Rows are points. The window is the flat piece filled in between its corners: a triangle in 3 columns, a solid with four corners in 4, and so on. A path goes straight from each point to the next, and from the last back to the first. After which points does the path pass through the window?

Window, 3 rows:
[[-1.09  3.08  0.47]
 [ 0.43 -0.95 -1.31]
 [-2.22 -2.71  0.07]]
Path:
(1): [-0.46  2.31 -1.11]
(2): [-0.81  0.63 -2.80]
(3): [ 0.66 -1.65  0.61]
(4): [0.21 4.23 1.25]
(5): [-0.30  3.11 -2.78]
(6): [-0.87 -2.86 -3.76]
(7): [0.82 0.12 0.15]
(8): [ 0.37 -0.86 -0.34]
(9): [-1.39 -0.41 -2.13]
(10): [-2.31 -0.54 -0.95]
(11): [-0.59 -1.10  1.93]
(12): [2.65 2.46 0.70]
Through the window after points: 2, 6, 8, 10

Window:
[[ 0.75 -0.74 -0.52]
 [ 0.28 -1.42  1.02]
 [-1.12  3.83 -0.83]]
Path:
(1): [-1.30  0.75 -1.70]
(2): [ 1.27  0.77 -0.38]
(3): [1.86 1.54 0.75]
(4): [-0.35 -0.89 -0.20]
(5): [-1.62  2.54 -1.61]
(6): [0.47 5.30 0.22]
(7): [ 3.21 -1.52  1.06]
(8): [-0.85 -2.73 -1.48]
(9): [-0.29 -2.64 -0.08]
(10): [ 1.43 -1.87  1.47]
(11): [ 0.93  2.70 -0.06]
(12): [-2.92  0.90 -0.69]
(13): [-1.62  0.98 -0.96]
(14): [0.56 1.66 0.67]
(15): [0.20 3.70 0.04]
(16): [-2.39  3.00 -2.60]
Through the window after points: 3, 11, 13

Window:
[[ 0.70  1.17  0.25 -0.46]
 [ 0.94  1.52  4.27 -0.40]
 [-1.83 -1.74 -2.08 -0.43]
 [-0.50  0.13 -0.42  1.28]]
Path:
(1): [-0.96  3.47  3.00  0.21]
(2): [ 1.49 -1.66  2.91  0.06]
(3): [ 1.48 -0.53  4.09  0.18]
(4): [-1.18  2.99 -0.03 -0.43]
(5): [-2.25  0.88 -1.69 -0.18]
(6): [ 0.02 -1.13 -1.90  0.03]
(7): [1.44 0.19 3.45 0.10]
(8): [-0.93  3.09  2.80 -0.69]
Through the window after points: 3, 7

Window (4 x 4):
[[ 0.01  1.20  1.37 -1.07]
 [ 1.11 -0.83  0.95 -1.63]
 [-4.36  0.20 -3.72 -1.83]
 [ 0.91 -0.93  2.91  0.47]]
Path:
(1): [ 0.73  0.59 -0.31  0.68]
(2): [-1.41  0.54  2.14 -2.69]
(3): [-3.59 -0.63 -1.62 -2.50]
(4): [-3.16  1.07 -3.55 -0.84]
(5): [ 0.51 -0.68 -1.01 -0.27]
(6): [-1.00 -0.32  2.30 -4.11]
(7): [ 0.15 -0.93  3.23 -1.81]
(8): [ 0.85  0.59 -0.05  0.65]
(9): [-0.19 -0.03 -1.95  0.11]
(10): [-1.58 -0.52  1.04 -2.41]
(11): [-2.40 -0.72 -0.61 -2.57]
(12): [-1.81  0.93 -2.60 -0.46]
Through the window after points: 1, 3, 5, 7, 9, 11

Window:
[[ 1.33 -2.23 -1.64 -0.99  1.57 -0.91]
 [-1.52  0.01  1.49 -1.75 -4.89  2.32]
 [-0.49 -0.64  1.89  1.42 -1.79 -0.03]
 [ 0.23  1.86  3.00  3.40  2.34  3.94]
 [-1.34 -0.54 -4.29 -0.17  1.60 -2.61]
 [ 0.64  0.21 -2.15  2.40 -0.10  0.64]]
Path:
(1): [-1.22 -0.65 -1.21  0.90  0.75  0.72]
(2): [-0.06  1.24 -0.78  0.75  0.91 -0.34]
(3): [ 1.26 -0.27  0.59 -2.15 -1.31 -1.39]
(4): [-2.93 -0.92 -0.11  2.37  0.53  3.38]
(5): [ 0.88 -3.37  0.92  1.26 -0.93  3.76]
(6): [-0.22  4.12  2.22  1.15 -0.99 -0.79]
(7): [0.16 3.50 3.10 1.34 0.03 2.38]
(8): [-0.63 -2.13  0.44  2.67  1.28  3.45]
(9): [-1.29 -4.31 -1.82  0.37  0.82 -0.99]
(10): [-0.36  0.87 -0.73  0.59 -0.36 -0.88]
(11): [ 0.71  3.54  0.87  0.64 -0.08  0.16]
(12): [-0.64 -0.17  1.03  3.13  0.42  2.77]
(13): [-1.94 -2.30 -0.11 -1.22 -1.45  1.79]
(14): [-0.42  0.87 -1.39 -0.64 -1.46 -0.13]
(15): [ 1.57  1.15 -0.88  0.15  0.28 -0.49]
(16): [-1.33 -1.24 -2.74  2.55 -0.36  0.93]
Through the window after points: 1, 7, 9, 15

Window, 8 rows:
[[ 3.51 -1.24 -2.20  1.92 -2.59  0.50  3.56 -2.37]
 [-1.91  2.38 -0.87 -2.74  2.70 -0.30 -1.02  0.40]
 [-2.33  1.26 -1.78 -1.84 -0.26  2.11  0.84  3.33]
 [ 3.55 -2.44  0.27  3.01  1.85  0.64 -2.87  0.81]
 [-0.08 -0.02 -0.64 -0.82 -2.22 -1.74  3.78  1.72]
 [ 1.22 -5.39 -1.83 -0.52  0.39  0.25  0.08  1.34]
 [-1.24  2.20  2.69 -1.39  0.01  0.15 -4.86 -3.69]
 [-2.18  1.20  3.14 -4.02  0.75  1.02  1.50 -1.31]]
Path:
(1): [ 4.14  2.09 -1.32 -1.91  0.06  0.36 -0.69  2.55]
(2): [ 0.37 -1.90  0.15  1.27 -0.27 -0.53  0.88  0.36]
(3): [-0.15 -2.98 -1.00  0.75  0.72  0.67  0.36  0.75]
(4): [ 2.00 -1.56 -0.76 -1.49 -0.21  0.22 -0.11  0.22]
(5): [ 3.65  0.87 -1.91 -2.15 -1.37 -0.08 -0.82  2.31]
(6): [ 0.01 -1.89 -1.56  0.91 -0.28  0.41  0.52  0.20]
(7): [-0.40 -1.51 -0.07  0.80 -1.85 -0.64  2.42  0.63]
(8): [ 1.83 -0.38 -0.33 -1.16 -1.50 -0.53  1.66  1.23]
(9): [ 2.43 -0.57 -0.77 -1.98 -1.42  1.02  0.86  1.13]
(10): [-1.43 -0.24 -0.13 -0.05  0.68 -0.49  2.92 -0.59]
(11): [-4.18 -1.00 -0.87  1.53  0.35 -1.31  1.56  0.00]
(12): [ 3.13 -0.33 -0.52 -2.08 -0.41  0.76  0.14  1.97]
Through the window after points: 1, 3, 11

Window:
[[ 1.20  2.16 -1.05  2.95  0.74 -3.58 -1.19  0.43]
 [ 3.48 -0.15  1.79  0.28 -0.59 -0.10  0.51  2.87]
 [ 1.45 -1.45  0.45 -0.50  0.04 -2.59  0.13  3.67]
 [-1.04  2.70  0.20 -1.51  1.69  4.01  0.04  1.75]
 [ 0.85 -0.49 -2.00  1.33 -2.26 -0.53  1.34 -0.85]
 [-2.89  0.55  4.39  1.60 -2.31 -0.96  1.73  1.41]
 [ 3.00  0.91 -2.10  1.36  0.13  0.47  7.15 -3.63]
 [ 0.43 -1.21 -1.82  1.68  1.60  2.11 -0.29  1.21]]
Path:
(1): [ 1.86  1.43  0.30  2.03 -1.22 -1.12  1.88  3.58]
(2): [ 0.32  0.61  0.80  3.20 -2.31  0.67  1.23  3.91]
(3): [ 0.55  1.23  0.63 -0.44  0.73  0.52  1.11 -0.73]
(4): [ 1.92 -1.48 -0.23 -0.47  0.66 -0.57  2.62 -1.53]
(5): [ 2.13  0.62 -1.31  2.98 -2.23 -1.52  3.30 -0.08]
(6): [-0.38 -1.34 -1.22  3.04 -0.19 -1.38  1.77  4.83]
(7): [ 2.10 -0.22  1.39 -1.68  0.08 -2.42 -0.58  1.27]
(8): [ 0.96 -0.87  0.69  0.91  0.85  1.27  1.34 -0.12]
(9): [ 1.44  0.56 -2.06  0.32 -0.15  1.75  2.60  1.50]
(10): [-0.31  2.11 -0.91  0.77 -1.12 -1.73  1.51  4.40]
(11): [ 3.34 -1.88  2.98 -0.58  0.61 -0.67 -0.01 -1.15]
(12): [ 0.06 -0.26  2.37  1.13 -0.74 -0.92  0.02  0.73]
(13): [-0.91  1.28  0.93  0.71 -1.08 -1.17  2.62  3.44]
(14): [ 1.35  0.43 -0.81  1.62  0.40 -0.64  0.88  3.38]
(15): [ 1.79  0.88  1.20  0.04 -0.03 -0.25  0.17  0.17]
(16): [-0.14 -0.84  1.38 -0.94  2.18  0.91 -0.04 -0.91]
Through the window after points: 6, 12, 14

Window (9 x 9):
[[ 0.96 -3.44 -2.67 -3.27  0.52  2.92  2.45  1.68 -0.50]
 [-1.62 -3.19  0.55  0.46 -2.38  1.86 -3.72 -2.71 -1.09]
 [-0.53  0.26 -1.19 -0.69 -2.09  0.90  1.85  0.55  1.24]
 [-1.05  1.32  0.24 -0.72  0.64 -1.27  2.73 -0.94 -1.69]
 [ 1.33 -1.54 -3.22 -1.94 -1.51 -1.44 -1.77  0.95  1.40]
 [-1.18 -1.49 -1.16 -1.13  0.99 -0.80  2.38 -1.44  2.20]
 [ 0.54  1.47 -4.12  1.51  1.69 -1.97 -0.03  2.80 -0.63]
 [-2.64 -1.07 -2.15  0.30 -2.30 -3.97 -2.51  1.64  1.47]
 [-2.86  0.54  0.37 -4.26  2.97  1.49  1.57 -2.11  2.20]]
Path:
(1): [-2.04 -0.49 -4.67 -0.81 -0.44  1.80  0.12 -0.69 -0.98]
(2): [-1.35 -2.41 -2.30 -1.02 -1.97  1.41 -1.32 -3.05 -0.91]
(3): [-1.14 -1.69  2.63  1.11 -0.82 -0.14 -2.61  1.13  0.94]
(4): [ 2.13  0.25  0.07 -0.55  1.23 -1.94  0.52  3.85  0.04]
(5): [-1.53  0.35 -2.83 -0.06 -0.04 -0.68  0.51 -0.06  0.32]
(6): [-2.43 -0.98 -4.25 -0.19 -0.88 -0.98  0.49  0.21  0.65]
(7): [-0.55  0.00  0.50 -0.73 -1.18 -1.78 -0.31  0.83  0.48]
(8): [-0.48 -1.75 -0.12 -1.44  0.94  0.43  0.23 -0.25  0.66]
(9): [ 0.47 -0.89 -4.62 -1.43 -2.75  2.64  2.10 -0.67 -0.91]
(10): [-0.44 -2.16 -3.99 -2.90 -0.93  3.33  0.94 -0.11  0.68]
(11): [ 0.87 -2.29 -1.06 -1.89  0.50  0.08  1.70  1.93 -0.30]
(12): [-0.06 -1.64 -0.99 -1.50  0.09 -0.95  0.58  0.43  2.35]
Through the window after points: 2, 4, 6, 10

Window, 9 rows:
[[-1.40  0.18  2.44 -1.65 -1.16 -3.17 -0.23 -0.71 -1.79]
 [ 1.45  3.73 -4.19  0.83  2.48 -0.36  0.32 -4.35  1.47]
 [-0.44 -4.06  3.88  2.22 -1.27 -2.40  0.40  1.74 -0.73]
 [ 1.29  2.30  1.30  0.07  0.02  3.01  3.24 -1.38  0.32]
 [-0.79 -0.11  0.85  1.36 -2.34 -3.22 -3.22  1.97 -1.56]
 [-2.37  1.08  1.72  0.63 -1.22 -0.04  5.12  1.80 -0.27]
 [-0.70 -0.31 -2.14  0.08 -0.05  0.65 -1.55 -2.54  1.78]
 [-0.91 -1.24 -0.70 -0.03  1.01 -1.23 -0.29  3.24 -2.40]
 [ 1.90 -0.60 -0.87 -0.44 -0.08 -0.26  1.45  0.97  2.78]]
Path:
(1): [ 0.67  1.95 -1.22  0.05 -1.22 -0.12  1.15 -0.17 -0.88]
(2): [-2.14  1.05  1.03 -0.01  1.04 -1.04  0.92  0.24  1.33]
(3): [-0.55 -0.09  3.27  0.45  0.34 -0.33  1.04  0.40  2.70]
(4): [ 0.07 -3.38 -1.04  1.42 -2.53 -2.75  1.75  2.20 -4.22]
(5): [ 0.04 -1.34 -0.47 -0.23 -3.74 -1.14  4.29  0.51 -0.80]
(6): [-0.99  0.75  1.70  0.89  1.75 -0.10  0.30  0.93  1.43]
(7): [-1.51 -0.12  2.19  1.75  0.78  0.26 -1.74  0.25  2.39]
(8): [ 0.41  0.44 -2.07 -0.76 -1.53 -0.58  1.00 -1.21 -1.33]
Through the window after points: 3, 5, 7

Window (11 x 11):
[[-0.62  0.34 -0.08 -4.20  0.21  4.18  1.03  0.66  0.80 -0.91 -1.19]
 [ 0.00 -1.17 -0.37 -0.86  1.76  2.80  4.12 -1.08 -0.59  0.96 -0.98]
 [ 0.35 -3.43  1.64 -0.22 -1.52 -1.48  0.22 -1.92 -1.02 -0.70  1.13]
 [-2.75 -2.08  2.20 -1.14 -0.27 -3.42 -0.87 -0.19 -1.89  5.51 -0.82]
 [-1.63 -1.28  0.83  2.15 -0.37  3.39 -0.97  1.15  0.70 -2.21 -2.78]
 [ 3.67  0.05  0.54  0.02  0.96 -1.90 -2.90  0.64 -0.80 -0.94 -1.11]
 [-0.28 -2.11 -1.98  0.02 -0.02 -0.78 -1.88  0.71  3.31 -3.57 -1.89]
 [-4.16 -1.31  1.04  0.95  4.07 -1.66 -3.39 -1.64 -1.78  2.90  0.84]
 [ 3.02  1.70 -1.26 -0.20 -3.25  1.18 -1.00 -2.87 -1.13  2.80  1.85]
 [ 0.58  2.16  1.52 -0.63 -1.13  0.19  1.39 -5.00  1.09  1.74 -1.88]
 [ 2.87 -2.11  0.07 -0.38  3.60  2.95 -4.62  2.00  2.12 -0.17 -0.71]]
Path:
(1): [ 1.20 -1.63  2.52  1.03 -1.28  0.13 -1.60  2.20  2.00 -1.69  1.56]
(2): [ 0.53 -0.67 -2.17 -1.71  1.34  1.35  0.94 -3.81 -1.73  0.16 -2.43]
(3): [-0.06 -3.43  0.11  0.69 -1.94  3.24 -1.42 -1.40 -2.26 -0.19 -3.46]
(4): [ 0.23  0.11  1.69 -1.58  0.84 -2.30  0.96 -0.96  1.79 -0.31  2.52]
(5): [ 0.74 -0.72  0.56  0.38  0.13  0.79 -0.05 -0.03  0.83 -0.92  0.05]
(6): [ 1.48 -1.73 -0.29 -1.87 -0.08  1.70 -2.34  0.25  0.84 -0.13 -3.31]
(7): [ 0.41 -0.10  0.82 -0.73  0.32 -0.07 -1.20 -3.02 -1.04  1.25 -1.38]
(8): [-3.19  1.26  1.50  0.30  0.48 -0.08  1.93 -1.30  2.84  2.61  0.33]
(9): [ 1.43  0.69  0.53  0.28  1.41  0.74  0.06 -0.21  1.48  0.27 -0.39]
(10): [-1.85 -2.14 -2.96 -1.82 -2.68  2.53 -0.41 -2.62 -2.89  2.35 -1.31]
(11): [-0.18 -1.70 -0.68  0.62  0.72  0.72 -2.46 -1.70 -0.77  1.59 -1.53]
(12): [ 0.56  0.22  1.06 -1.60 -0.47  0.15  0.11  1.40 -0.14  1.25  2.05]
(13): [-0.38 -1.32  2.14  0.37  1.51 -1.46 -0.79  2.84  1.26 -0.63 -0.34]
(14): [-0.85 -2.32 -0.49 -1.56 -0.27  0.69 -0.97 -3.82 -1.21  0.71 -1.42]
(15): [ 0.89 -3.50 -0.46 -1.24  1.20 -1.78 -4.45 -0.91 -1.40  1.81 -1.39]
(16): [ 0.48  0.75  1.60 -0.04  0.90  1.34  0.61  1.25  1.14  0.44 -0.37]
Through the window after points: 3, 7, 15

Window (12 x 12):
[[-2.90  1.59 -1.75  0.78 -6.39 -1.15 -1.74 -2.24  4.14  5.55  2.76 -4.33]
 [ 0.94  1.46  2.27  2.61  2.59  0.93  3.13  0.32  2.20 -1.93 -4.33 -2.82]
 [-3.23  1.96  1.10  0.06 -2.76 -0.72 -0.50 -1.63  1.91 -0.82  1.75 -0.07]
 [-2.72 -0.88 -0.75 -1.91 -0.62 -0.67  0.59  3.61 -3.36 -3.05 -0.19 -1.33]
 [-1.67 -2.03  2.35  0.47 -0.40  1.32 -2.60  0.40  3.22 -0.11  0.85  1.37]
 [-1.23  0.23 -0.65  2.59 -0.62  1.77 -2.26  2.92 -0.57 -1.22  1.15  0.73]
 [-0.40 -0.42  0.06  3.44  2.14 -1.59  0.30 -0.78 -0.39  0.45 -0.62 -1.24]
 [-3.21 -1.73 -1.86  1.70  0.60  2.97 -0.17 -1.91 -3.91  1.86 -0.37  1.39]
 [-1.19 -0.21  3.55  0.43  0.69  3.03 -2.76  0.74  2.56 -0.70  4.31 -0.63]
 [ 1.72  1.43  0.67 -0.31  0.67  0.53 -2.96  1.46 -0.12  0.71  1.01  0.55]
 [-3.75 -0.80 -2.65 -0.14  0.70  1.55 -0.85 -1.49  2.11  0.87  2.75  1.55]
 [ 2.11 -1.52 -1.08  2.58 -0.02  1.05  1.74 -1.41  0.01  0.51  0.44 -0.04]]
Path:
(1): [-0.26 -0.20  0.25  1.19 -0.98  0.47 -1.06 -0.31  0.89 -0.58 -0.76 -1.83]
(2): [-0.88 -0.55 -1.03  1.84  0.41  1.32 -1.02 -0.95  0.81 -0.59  0.29 -0.65]
(3): [-0.10  1.91  1.94  0.84 -0.47 -0.11  2.59  2.45 -2.42  1.51 -0.08  0.03]
(4): [-2.37  0.48  3.21 -0.49  0.02 -0.31  0.00  1.23 -0.35  3.29  1.38  2.48]
(5): [-2.03  0.71 -0.76  0.77 -1.07  1.13 -2.34 -0.32  1.97 -2.82  1.30 -2.61]
(6): [-1.45 -0.03 -0.46  0.95  0.58  0.88 -0.86 -0.60  0.21 -2.17  0.01 -0.50]
(7): [-0.60 -0.91  2.97  0.68  1.37  1.27  2.20  2.93  0.36  1.23 -0.41  1.49]
(8): [-2.06 -0.76 -0.66 -1.98  0.83  0.15  1.57  3.97 -1.12  2.45  3.31  1.51]
(9): [ 0.62  0.99  0.58  2.15 -0.14  1.15 -3.79 -1.49  1.54 -1.02 -0.35 -0.43]
(10): [-1.24 -0.99  0.48  0.13 -1.68  1.78 -2.07  0.11  0.96 -2.06  0.73 -1.39]
(11): [-0.72  1.99  1.21  1.04  1.30  0.96  0.34  1.13  1.58  2.52  2.27  0.44]
(12): [-1.17  1.80  1.70  2.63 -0.29  0.71  0.34  2.09  1.27  2.89  2.25  0.26]
Through the window after points: 8

Window (12 x 12):
[[ 2.09  0.02  3.99 -2.92 -2.10 -0.37  0.56 -1.96 -0.36  3.00  1.19 -2.71]
 [-0.08 -1.37 -1.19 -0.85 -2.28  0.50 -0.69 -1.56  2.40 -2.63  1.73  0.61]
 [-0.28 -3.41  0.96  1.41  0.79 -1.20  0.41 -1.19  0.24  2.33 -0.18 -2.52]
 [-2.02 -0.03  0.17 -0.23 -0.31  1.98  1.14 -0.81  0.89 -1.85 -1.46  1.30]
 [ 0.54  0.40  0.09  1.03 -0.11 -2.15 -0.81 -0.61  1.20 -4.05 -0.36  1.29]
 [-0.38 -0.14 -3.36  3.54  1.59 -1.82 -0.77 -0.23  3.23  1.56 -0.91  2.10]
 [ 1.58 -1.66 -3.98  1.59  0.43 -1.27 -1.33  3.05  1.25 -1.78 -1.19  1.94]
 [ 0.59  1.47 -2.27  1.64 -1.91  1.90 -1.63 -0.52  0.44 -4.19  0.52 -0.32]
 [ 0.53  0.48  2.32  0.33 -5.45 -0.91 -1.97  1.60 -0.88 -2.39  3.03  0.57]
 [-1.90 -1.68  1.97 -2.26  1.81 -1.73 -1.30 -0.52  1.47  4.74 -0.65 -4.36]
 [ 0.59 -1.56 -0.30  2.42  2.86  0.53 -2.67  0.26  2.77 -0.25 -0.32  2.31]
 [-1.18  0.87 -1.36  0.35  1.73  1.97  1.98 -0.05  2.05 -3.19  2.24  0.14]]
Path:
(1): [ 2.26  0.85  0.97  1.83 -1.77 -0.09 -1.85 -0.36  4.30 -2.79 -0.30 -0.40]
(2): [-1.68 -1.28 -1.72 -0.33  0.70 -0.64  0.62 -0.70 -0.26 -1.31  1.25  1.18]
(3): [-0.25  3.40 -0.15 -0.52  1.95 -1.14 -1.27 -1.32 -0.85  0.28  3.60  0.11]
(4): [ 0.49 -1.18  0.24  0.14 -1.98  1.39  0.31 -0.38  1.53 -1.65 -0.69 -0.91]
(5): [ 1.68  0.34  0.20 -1.06  0.41  0.77  0.13  2.19  5.07 -0.84  0.07 -1.62]
(6): [-1.71 -1.06 -1.86  1.49 -1.39 -0.06 -0.49 -2.15 -1.53 -2.87  1.89  2.08]
(7): [-1.14 -1.54 -1.15  0.36  1.12  1.18  0.23 -1.69 -2.05 -0.56  2.43  3.62]
(8): [ 0.58  0.47  0.51 -0.46 -2.53 -0.37 -0.42  0.37  4.18 -2.14 -0.68 -2.45]
Through the window after points: 1, 3, 5, 7

Window, 14 rows:
[[-2.10  2.13  0.19 -2.03  1.22  1.47 -1.93  3.16  0.05 -1.59 -2.55  2.27
  -0.75  0.17]
 [-1.51  2.12  0.79 -2.19  0.90  1.50  1.69 -1.27  0.74  4.71 -1.25 -3.33
  -2.95 -3.18]
 [ 1.34 -0.59 -2.79 -1.80 -2.79  0.93 -0.80 -0.62 -2.01 -0.61 -0.73  0.55
   1.79 -3.12]
 [ 2.88  1.20  2.35 -2.54 -3.52 -1.95 -2.11  2.97  1.02 -0.19 -2.19  2.34
   1.25  4.08]
 [ 1.44  1.50  0.93  2.07 -0.45  1.13 -3.45 -0.69  1.79 -1.92 -1.97  0.89
   0.12 -0.87]
 [ 1.43  1.78  0.32 -1.80 -2.13 -1.60 -0.16  3.39  3.97  1.68  0.31  0.14
   1.50 -0.22]
 [ 1.11  3.78 -0.01 -0.75  1.84  1.18  0.34 -0.87  1.57 -0.04 -0.66 -2.22
   0.18  2.53]
 [ 1.64 -1.11  1.29  1.70  2.73 -2.38 -1.82  1.50  0.69 -0.87 -2.75  2.65
  -0.15 -1.15]
 [ 0.35  1.35 -1.18  0.71 -1.98  1.16 -2.01  0.28 -3.68  1.82  1.54  0.38
   0.27  1.61]
 [-0.55 -0.26 -2.95  2.66 -4.88 -2.15  2.14  3.05  1.32 -1.39 -0.12  3.91
  -1.81 -0.49]
 [-2.21 -0.48  1.58 -1.83  0.73 -2.65 -2.01 -3.32  0.89  0.92  0.58  1.69
  -1.81 -1.27]
 [-1.61 -0.96 -2.88 -1.40 -2.78  4.94  3.12 -0.26  1.03  1.57  0.39 -1.37
   2.50 -0.25]
 [ 1.13 -1.99 -4.06  0.47  0.21  2.72 -1.22  0.97  0.97 -0.33 -0.32 -3.59
   0.33  3.70]
 [ 3.10 -0.95 -0.11 -2.11 -4.54  1.17  2.44  1.82  1.61  0.36  2.08  1.82
  -0.21 -3.95]]
Path:
(1): [ 1.27 -1.30 -2.44  0.08 -0.34  0.65 -0.67 -0.71  0.39  2.47 -0.31  3.99
 -0.60  0.76]
(2): [ 0.86  2.13 -3.00  0.63 -0.42  1.08 -0.79  0.84  0.39  1.07 -0.60  2.02
 -0.31  1.21]
(3): [-0.24 -0.87  0.95  0.12 -3.90 -1.16  0.10  1.41 -1.23 -0.26  0.81  0.19
 -0.19 -0.50]
(4): [-1.87 -1.66  0.99 -2.13 -0.76  1.01  0.63  0.26  1.56 -3.45 -0.19 -3.24
  0.95 -1.30]
(5): [ 0.30  1.19 -0.76  0.31 -0.15 -0.50 -1.01 -0.30  0.52  1.80 -0.41  2.13
 -1.38 -0.77]
(6): [ 1.49 -0.09 -2.73 -0.46 -0.35  1.94 -0.78  0.86  1.78 -0.24 -0.31  1.75
 -0.85  1.73]
(7): [-0.74  1.37 -0.22  0.69 -1.77 -0.94  0.91  1.18  0.40 -0.11 -0.77 -0.92
 -0.23 -0.34]
(8): [ 0.56  1.26  0.15 -1.70 -2.22 -0.40  0.47  1.72  0.80 -0.01  0.02 -0.62
  0.41 -0.24]
Through the window after points: 2, 6
